Rows are points. The points of each table are mixes of a few directions, plus a little noise. How many directions does each table use, and how many do they share? Where both have some left over, give the other angles between the two spaces (their principal angles), to ten degrees, smallest first.
(in the rows, 128 means zero)

First, 4 rows:
[[132 158]
 [121  74]
 [133 165]
 [127 114]]
Second (5 x 2):
[[121  73]
 [134 174]
 [126 111]
 [127 121]
 [132 162]]
Directions: first 1, second 1, shared 1

First, 9 rows:
[[108 113 149 129 122 147]
 [151 145 103 126 134 108]
 [107 113 150 130 122 147]
 [128 127 128 128 128 129]
 [115 118 142 129 124 139]
 [213 191  36 121 153  51]
 [102 108 156 130 120 152]
 [103 109 155 130 121 150]
 [124 125 132 128 127 131]]
Second, 7 rows:
[[121 137 111  95 105 143]
 [164 129 199 157 152  88]
 [ 98 120  69 129 125 156]
 [104 127  82 114 116 152]
 [125 137 117  93 106 141]
 [145 130 161 137 135 111]
 [138 117 155 172 158 106]]
Directions: first 1, second 2, shared 0; angles 90

First:
[[127 144 112 143 141 149 132 137 142 135 139]
 [126 179  77 169 171 197 142 155 175 146 157]
 [127 137 118 136 136 141 130 133 138 131 133]
 [129 106 148 110 110 100 123 116 109 120 115]
 [127 163  94 157 156 175 137 146 160 141 149]
 [129 121 135 122 121 119 127 124 122 127 123]
 [127 155 101 148 151 165 135 143 154 138 145]
 [129  85 172  90  90  69 117 103  85 113 102]
 [129 119 138 121 120 117 126 124 121 124 122]
 [131  70 185  80  79  50 114  96  74 107  94]]
Second (8 x 11):
[[133 123 121 136 120 124 132 135 125 121 135]
 [128 128 128 127 129 128 128 127 128 128 127]
 [155  97  84 173  82 105 150 171 108  88 173]
 [110 148 157  98 158 143 114 100 141 154  99]
 [109 150 158  97 160 144 113  98 142 156  97]
 [118 140 144 111 145 136 120 112 136 143 111]
 [110 149 158  97 159 143 113  99 142 155  98]
 [162  89  73 184  71 100 155 182 103  78 183]]
Directions: first 1, second 1, shared 0; angles 90

First, 9 rows:
[[118  96 110 161 129 156 146 137 125 107 102 148 122 158  81 153 152 112]
 [115  97 146 128 119 126 130 126 104 116 151 145 144 147 156  96 129 114]
 [123 114 122 135 133 136 126 122 127 117 121 130 128 143 108 136 121 118]
 [133  95 137 108 129 151 119 141 114  97 120 120 136 128 103 132 116 116]
 [127 220 124 121 147  61  99  64 171 195 161  99 114 106 192 106  73 153]
 [108  91 113 153 139 149 127 109 126  98 116 137 128 171  85 140 113 100]
 [135  97 146  97 125 145 118 142 110 100 132 122 145 120 122 118 115 120]
 [125 136 118 146 129 126 134 124 133 135 124 135 122 137 124 135 138 130]
 [168 209 136 100 102 103 149 185 142 192 123 115 113  44 183 139 192 190]]
Second:
[[ 78 105 158 141 149 106 145 137 106 112 111 115 127 147  80 112 124 110]
 [ 88 114 172  77 132 111 173 152 101 111 145 108 125 110 117  85 122 115]
 [162 128  84 137 105 185 129 124 138 116 141 163 128 134 144 160 143 118]
 [174 105  98 122  90 163 146 170 132 132 121 156 124 119 151 149 204 159]
 [155 164 113 141 135 112  86  84 131 163 129 124 134 114 169 123 100 140]
 [ 62 148 204 144 142  80 140 172 121 121 133 107 136 127 109 110 120 114]
 [162 133 104  74 115 152 125 135 176 114 159 113 118 113 143 149 116 144]
 [150 116  83 155 124 167 124  96 116 126 118 159 128 146 123 141 130 112]
 [118 143 133 162 161  78  82  85 131 157 100 103 131 141 114 120  92 138]]
Directions: first 4, second 6, shared 2; angles 50, 50

First (8 x 32):
[[107 164  80 123 138 118  88 126 120 107 130 129 139 120 101 127 147 111
  103 156  87 128 138 129 119 151 114 138 105 122 117 146]
 [117 103 173 139  92 142 102 151 180 119 101 172 119 141 104  97 163 115
  134  84 152 133 119  71 139  97 145 141  96 112 103  97]
 [147 130 117 130 132 123 147 140 113 137 146 105 133 113 162 145 105 136
  123 143 140 134 133 126 114 116 114 110 163 129 140 114]
 [136  59 203 134  95 150 146 135 167 139  86 150  97 157 106 103 136 130
  174  64 172 130 116 124 169  89 174 134 105 126 123 100]
 [134 141  61 124 133 115 100 157 105 110 127  88 132 108 114 144 122 110
  110 165  99 141 155 141 123 116 118 116 130 117 128 117]
 [125 156  80 107 142 132 109 132 124 106 109 117 114 124  87 122 139 136
  106 150  80 123 137 151 149 152 116 124 123 129 119 142]
 [152 139 159 103 144 155 187 109 143 140 117 140  98 138 134 113 116 194
  124 115 124 106 102 145 162 161 112 110 176 151 134 142]
 [106 134 150 162 149  89 144  74  72 166 208 124 190 122 215 172  95  92
  149 148 171 130 125 137  50 143 130 149 127 138 161 166]]
Second, 9 rows:
[[122 204 123 104 113 141 147  85 119 150 151 157 144 105 177 113 113 144
   89 155 120 100  93 109 124 157  91 105 169 118 135 140]
 [118 162 150 140 158 111 163  90 147 156 175 162 178 140 212 114 127 115
  113 123 149 121 137  89 103 172 128 137 158 125 183 155]
 [140 142  86 108 134 138 140 146 177 112  96 139 115 136 117  81 137 107
  113 128 102 127 158 126 193 141 140 105 133  97 159 102]
 [148  84 104 135 123 132 114 204 146  91  89  96  98 119  82 131 134 142
  129 125 113 150 152 124 153  91 129 110 135 130 108  85]
 [130  80 108 135 136 122 123 140 132 109 105 113 107 142  82 126 126  95
  166 122 123 139 151 177 162 118 159 133  79 119 129 116]
 [170 142  74  99 179 132 128 131 156 118 131 118  97 158  86 124 154 125
  124 128 112 138 166 148 138 149 122 151 100 113 128 128]
 [112 134 197 121  80 145  70 117  86 153 120 118 125 126 103 159 158 183
  113 102 140 124  78  89  63  85 120 163 132 165  64 156]
 [122 130 135 134 127 123 132 105  93 136 152 124 131 117 136 154 109 131
  141 143 138 122 106 151 101 131 114 132 120 138 112 141]
 [ 91  74 174 175 103 108 135 133  96 128 134 124 156 109 158 149  95 110
  164 127 154 131 112 139 115 107 149 118 126 145 134 127]]
Directions: first 5, second 6, shared 2; angles 40, 40, 80
